Each row of a before or after table is a point. The points were changed in one or more steps. Then noise was added and the rows were shuffled. The steps act on columns, c1 being the first. Write out the steps. A step turns or swaps two columns, mirrors them in a line or flattens them onto one, adds a multiple of one to another, or multiplies or shifts one. Angles are multiples of 10 degrees, from the lower column toward the higher: turns from -170 to 170, lines from 10 to 170 but not 90. Use the fewest steps. Two steps may share a column if one is a turn and the other turns, adds or multiplies; they go together, in the order done. Otherwise the lowest column goes first.
In the rows, zero is written as 128.

Before (14 x 3):
[[107 116 160]
 [184 120 180]
 [ 72 168  82]
 [160 152 156]
 [ 97 120  60]
 [116 134 158]
 [160 214 137]
 [ 86 190  62]
 [179 125 182]
 [109 133 119]
 [146 130 153]
 [217 168 171]
 [ 86 170  69]
 [ 77 151  70]]
After (14 x 3):
[[128 127 157]
 [143 142  62]
 [137 139 152]
 [124 124  81]
 [118 116  71]
 [113 112 159]
 [148 151 179]
 [184 195 171]
 [183 196 137]
 [132 130  69]
 [147 151 183]
 [152 158 155]
 [113 107  61]
 [122 121 119]]
Steps: flatten c1 and c2 onto the line at 50 degrees

Before:
[[126 158 159 193 147 167 181  91 178]
 [108 164 141  70 127 105 127 178 137]
 [126 147 118 146 159 202  79 177 123]
 [102 143  98  99 210 193  92 131  85]
 [114  82 172 185 138 167 162  90 168]
 [220  92 157 144 120 100 179 114 106]
 [128 138 152 133 108 189 178 107 139]
 [179 127 178  99  97  47 135 112  27]]
After, 8 rows:
[[114 144 155 101 213 195  90 115  84]
 [137  84 102 185 140 166 154 178 168]
 [147 161 113 193 145 165 174 172 176]
 [111 148 120 147 160 202  81  79 120]
 [126 166 102  70 126 106 121  85 137]
 [134 128  85 100 100  48 151 156  25]
 [156  92 104 143 122 101 202 154 107]
 [146 137 115 131 111 186 172 156 138]]
Steps: flatten c1 and c7 onto the line at 70 degrees; turn c3 and c8 by 160 degrees

Before, 13 rows:
[[133 164 160 137  78 129 151 123 123 132 135  31 142 110 141 132 107 147]
 [ 75 154 121  85 159 114 138 129 108  87 131 137 158 139 140 154 114 143]
 [130 126 150 140  90 171 149 129  99  72 139 118 129  55  16  75  84 115]
 [133 156 143 101 172 175  39 156  60 146 174 128 133 126 107  62 156 152]
 [133 142 158  61  99 143 103 104  95 142 122 153  64 137 141  59 134 139]
 [ 77 158 138 133  83 143 114 140 106 130 123 150 127 138  25  88  95 123]
 [116  56   7 141 108 178 139 123 122 145 137 145 141 111  93 112 114 138]
 [122 106 158  92  95 172 130 115 124 133 234 122 153  74 124  64  82 120]
 [129 156 157 132 100  78  66 114 123 146 119 149 147 149 151  62 130  43]
 [130 173 132 134 107 161 129 113 124 132 130 134 149 131 146 129 149 159]
 [121 165 135 105 203  93 152 142 134 142 143 137 155 148 154  85 107 117]
 [112 157 128 110  82 119 143 161 131 145 148 122 125  88 154 181 114 149]
 [ 70 164 136 137  94  29  90  99 112 140 127 156 112  66 157 126 132 158]]
After, 13 rows:
[[146 142 160  61 105 143 104  99 129 140 126 153  65  95 141  62 138 138]
 [148 130 150 141  98 170 151 127  52  73 140 119 129 110  16  75  71 115]
 [139 155 129 111  82 118 142 161  91 145 149 120 123 139 152 181 109 147]
 [ 96 164 135 140  70  30  89  99  62 139 128 155 111 123 160 127 134 158]
 [112 159 143 101 168 172  39 156 114 147 173 125 131  59 105  62 164 152]
 [ 66 152 121  82 129 113 135 129 134  85 130 137 159 104 136 153 111 145]
 [130  55   8 142 104 177 139 123 111 144 142 144 142 125  92 111 109 137]
 [139 174 130 135 113 164 128 114 129 133 130 135 148 121 144 128 158 159]
 [ 86 162 135 104 193  95 149 142 150 142 143 136 159 129 156  85 101 116]
 [109 159 141 134  65 146 116 139 134 130 124 151 129 103  25  88  88 120]
 [139 107 158  88  94 171 130 116  77 134 234 125 150 133 122  63  71 121]
 [159 166 162 139  87 127 152 124 108 130 136  32 143 126 142 128 100 148]
 [144 159 161 135 106  75  64 112 146 147 120 147 146 119 149  61 134  43]]
Steps: turn c1 and c5 by 30 degrees; mirror c9 and c14 in the line at 40 degrees; multiply c17 by 1.3

Before:
[[155 124 167 167 144  85 208 114 186 137  96  57 120 135 143 111  98 127
  117 155 128 122 119 142 136 154 147 112  95 155  97 112]
 [126 160 115 153 193 121  89 104 142 110 113 152 161 132 160 112 150 133
  140 138 151 130 137  71  94 108 171 163 100 142  83 125]
 [181 161 164 159 130  18  99 126 157 105 116 106 112 140 157 119 121 113
  109  94  95 140 141 136 137  69 172 114  95 144  89 129]
 [123 115 127 146 126 131 138  99 156 109 105 169 108 122 148 107 156 135
  182 129 165  84 136 142 118 107 168 123  79  57 202 113]
 [128 159 132 161 132 137 111 141 121 143 133 145 154 133 115 113  56 158
  111 165  96 149 125 120 132 138  64 127 104 154 114 138]
 [122 157 155 137 140 115 113 109 156 130 121 188 113  96 154 106 156 131
  120 100 139 142 119 154 117 156 156 126  83 132 148 132]
 [127  91 122 102 134 150  91 154 156 103 130  98 249 144 151 145 134 141
  133 101 128 146 131 132 100 158 161 124 139 150  70 118]
 [145 134  98 133 127 138 155 118 160 138 123 181 145  98 124 154 134 103
  191 173 165  89 119 158 107 130  64 164  84 153 161 147]
 [162 124 145  94 148 133 119  95 132 142 135 137 162 141 130 127 115 131
  124 164 148  34 123 100 108 144 154 121 132 132  93 118]
 [112 122 152 117 130 145 125 117 187 145 132 137 111 147 142 156 148 140
  138  93 139 149 137 106  98 161 128 111  98  30 186 148]
 [157 148 166 133 121 146  93 105 120  95 150 136 108 148 154 140 124 159
  122  94 119 123 145 160 133 147 171 138 161 156  86 102]
 [113 147 161 104 178 134 119 218 146 133 148 190 129 142 132 111 108 156
  124 103 124  56 123 155 220 144 147 130 136  91  96  97]]
After, 12 rows:
[[126 157 134 165 131 137 113 141 118 133 138 147 156 131 115 116  55 159
  142 118  82 150 123 118 132 137  62 129 104 125 115 139]
 [121 157 152 137 141 114 114 109 158 128 140 188 111  97 153 103 160 131
  127 124 157 142 118 155 117 157 159 129  84 100 148 131]
 [179 162 165 160 129  16  98 127 156 101 152 105 110 136 156 117 123 113
  130  85 140 141 142 134 138  70 172 111  97 111  90 131]
 [129 159 118 153 192 120  90 105 139 111 129 150 162 132 161 112 149 130
  110 152 130 131 135  72  91 109 171 162 102 111  82 124]
 [143 133  99 137 127 140 156 116 160 117  85 181 146 101 123 154 134 103
   84 182 105  88 118 159 112 132  63 165  82 123 163 144]
 [158 147 163 136 123 142  93 103 121 122 119 136 108 148 154 138 123 159
  148 108 153 122 146 160 133 147 172 139 163 129  85 102]
 [128  93 120 102 135 148  94 152 159 114 120  96 249 144 149 143 133 141
  127 114 151 143 132 134 100 159 159 123 141 121  68 117]
 [124 117 129 144 125 131 138  98 155 126 102 170 108 125 146 105 155 135
   75 160 147  87 137 142 117 110 167 125  77  29 205 117]
 [158 124 168 165 142  87 206 112 188 155 157  58 119 135 145 111  95 125
  112 139 103 122 120 146 138 149 146 111  93 126 100 111]
 [165 126 146  95 148 135 118  93 130 154 126 137 162 141 131 129 116 132
  134 164 107  34 121 101 106 143 156 120 132 105  92 119]
 [112 123 153 118 125 146 122 117 189 126 118 137 111 146 144 159 145 140
  125 122 162 149 138 108  98 160 129 110  97   0 186 151]
 [112 148 161 102 181 132 119 219 145 163 117 191 130 145 132 111 106 156
  147 114 145  55 125 155 220 143 146 130 137  63  96  99]]
Steps: add -1 times c32 to c10; turn c11 and c19 by 130 degrees; turn c20 and c21 by -60 degrees; shift c30 by -30

Before (12 x 64):
[[132 134  73 111  98 135  86 112 136  59 118 167 110 147 133 182 124 156
  101 127 118 133 120  99 101  82  84 105 154  73 134  40 109 107 194 129
  149 181 197 137  49 155  91  62 119 145 118  93 123 130 172 149 114 110
  123 120 134  93 119  81  33 242 108  67]
 [ 11 115 128 130 177 152  87 171  95 167  86 161 117 112 212 114  97 113
  174 177  95 108 185 148  97  88 183 147 140 109 118 190  84 149  96 133
  118 139  92  80 147 132 152 142 133  93  95 144 173 179 140 167  99 160
  156 172 146 134 124 144 181 175 114  98]
 [ 95 125 135 173 100 133 164 147 138 110 100 117 154 125 116 124 128 157
  174 102 148 203 149 163 169 158 121 165 116 109 146 171 175 119  98 147
   72 168 159 128  77 146 204  95  58 195  94 135 128  67 141 165 164 134
  135  98  77 127 162 180 134  77 109 156]
 [ 48  87 155  38 117 124  92 142 116 128 106 179 155  54 172  98 110 128
  139 157 107 107 165 138 119 101 161 141 142  95 129 226  33 142  98 146
  123 165  98  62 194 117 174 155 138 101  91 142 182 118  79 117 122 117
  154 190 154 134 133 148 183 139 122 133]
 [136 162  74 142 109 126  57 147 112  48 137 174 101 189 130 218 118 161
  147 126 107 111  90 123 120 138  74  80 150 108 154  76 104 146 149 150
  179 159 187  97  54 139 112  94 120 158  98  74 114 142 141  74 116  82
   85 131 162 110 140 106  78 190 113  38]
 [ 78 163 160 174  96 218 147 195 166 104  77  93 190 117  77 103 140 130
  151  82 145 173 132 153 157 143 132 187  79  90 173 130 156 114  83 137
  112 144 138 175  66 122 119 105  51 146  76 122 117 115 121 189 149 139
  139 115  70 149 142 120 107  71  44 135]
 [145 120 108 152 108 139  64 136 115  73 131 142 112 139 128 186  82 178
  175 167 156 112 135 103 140 120 103  86 181  83 135  86  79 132 184 136
  156 133 200 133 103 104 102  81 107 105 162 130 102 126 165 142 133 147
  115 141 145 125 113  79  69 201 155   7]
 [ 48 143 141  89 138 110  79 131  81 140  86 158 161  52 200  88 108 164
  157 143  95  79 144 168 119 132 120 142 137 154 149 181  81 157 112 151
  119 138  76  90 178  96 159 126 140  97  97 128 183 143 121 131 112 114
  166 163 140 155 166 159 117 176 176 144]
 [123 148  74 140 118 110  72 184 152  66 114 123 124 149 135 178  90 175
  146 107 146 119  78  83 117 108 116  97 169  76 151 103 130 100 173 131
  160 159 206 134  65 101 115  76  80 174  74 130 127 157 167 124 128 153
  169 121 162 100 137  69  83 200  95  63]
 [ 30 105 124 111 180 150  96 127 109 141  73 158 126  88 165  91 111 153
  163 212 110  93 155 170  83 110 125 175 126 109 149 221 105 147 124 147
  124 150 144  83 160  84 135 123 129  90  94 101 165 136 113  99 142 111
  130 202 153 127 156 128 179 169 138 167]
 [136 119 148 152 110 183 115 163 187 133 104  81 156  73 170 156 130 149
  172 113 138 188 154 177 134 160 164 145  77 106 152 170 170  94  98 142
  109 139 161 145 126 138 167  95  50 131  76 119 117  76 152 159 167 122
  125  86 102 136 188 186 107  94  66 126]
 [122 172 140 190 121 147 149 142 170 114  61 115 163 121 143  96 112 153
  177  84 129 183 120 159 186 138 127 142  49  59 139 197 159  94  84 109
  101 169 152 123  80 157 155 121  46 154  95  83 159 106 137 166 195 150
   89 102 108 165 172 155  86  54  74 167]]
After:
[[115 134  75 111  97 133  89 109 133  61 120 170 197 145 132 157 127 172
  103 126 120 135 118  99 100  79  80 105 154  76 135  43 110 106 192 125
  145 183 199 139  50 154  87  61 122 156 116  96 122 131 170 146 110 109
  123 118 138  94 120  84  32 242 132  67]
 [151 127 134 173  99 135 167 146 142 107  98 118  90 125 119  39 125 152
  174 101 147 198 148 163 167 155 121 165 118 108 146 173 176 121  96 150
   66 166 163 129  78 147 204  97  59 201  95 136 126  68 139 170 161 133
  132 100  76 130 163 179 135  76 111 159]
 [119 172 140 186 130 148 149 142 170 117  61 113  71 124 145  66 110 142
  180  86 124 183 118 159 185 135 128 140  44  62 139 199 160  92  81 107
  103 170 153 124  80 156 158 120  49 186  94  85 156 106 140 166 200 150
   91 102 106 164 174 153  91  53 151 165]
 [105 119 144 154 112 186 113 165 187 130 102  84 122  73 173  32 130 125
  174 112 138 186 154 177 135 160 167 146  74 101 152 169 168  93 100 138
  109 138 158 147 122 136 169  97  54 165  78 119 114  77 154 160 163 118
  125  83 106 137 190 185 110  98 167 126]
 [204  84 162  37 120 123  95 142 111 127 109 179 140  52 172 246 106 152
  134 160 106 108 161 139 119 103 163 141 139  98 130 224  32 142  99 145
  124 164  99  65 195 118 176 156 142 129  88 141 182 118  80 115 122 118
  150 192 154 137 132 145 182 140 170 135]
 [126 116 110 153 108 141  61 132 118  73 129 146 215 138 130 193  81 187
  171 169 156 110 135 103 137 119 107  86 182  83 136  83  78 132 185 138
  157 129 197 134 102 104 104  80 107  87 165 135 104 125 166 140 126 144
  115 139 149 126 112  78  65 206 121   7]
 [149 160 158 174  97 218 149 194 168 103  79  93  71 116  76  40 137 113
  148  82 145 170 135 147 159 145 132 183  82  90 177 129 156 117  84 140
  112 143 141 176  67 124 122 104  50 203  76 122 113 112 122 188 149 135
  141 120  72 147 142 120 110  73 191 137]
 [222 140 137  85 141 109  81 128  84 138  88 159 100  53 199 179 103 181
  150 146  97  80 140 167 120 130 119 140 137 154 150 181  81 155 113 149
  117 138  77  93 178  97 157 128 136  92  93 132 187 145 117 131 110 111
  168 167 140 152 170 161 121 176 136 144]
 [114 161  75 137 110 127  57 144 112  49 136 174 231 188 133 156 118 181
  153 128 105 110  92 120 119 139  74  79 151 109 153  78  99 143 155 152
  178 162 188  98  54 138 113  97 120 159 100  73 112 143 139  73 117  79
   88 131 162 113 141 105  78 189 119  36]
 [234 112 126 128 176 150  86 173  99 165  88 159 146 109 216 207  95 126
  173 179  98 106 183 151  97  89 184 152 135 105 118 190  81 150  97 127
  121 144  90  77 145 127 152 146 133 140  93 143 173 175 142 166  98 161
  159 170 147 139 120 148 184 171 192  98]
 [226 100 123 108 179 154  95 126 109 140  75 158 105  88 162 176 111 165
  164 213 109  89 155 171  84 111 125 174 122 108 150 221 104 148 121 146
  123 152 142  84 160  89 131 122 132 115  97 101 164 139 114 100 140 113
  127 201 156 131 153 131 181 167 171 170]
 [119 150  73 145 119 109  73 182 153  69 115 123 173 151 136 110  88 171
  147 110 147 117  82  86 118 107 112  97 168  73 148 103 130  98 173 132
  161 155 208 135  67 102 113  78  82 184  75 130 131 158 166 123 127 148
  166 118 166  99 136  71  83 200 121  68]]
Steps: turn c1 and c63 by -160 degrees; turn c46 and c63 by -40 degrees; add 0.5 times c12 to c18; add 1.5 times c33 to c13; turn c13 and c16 by -110 degrees
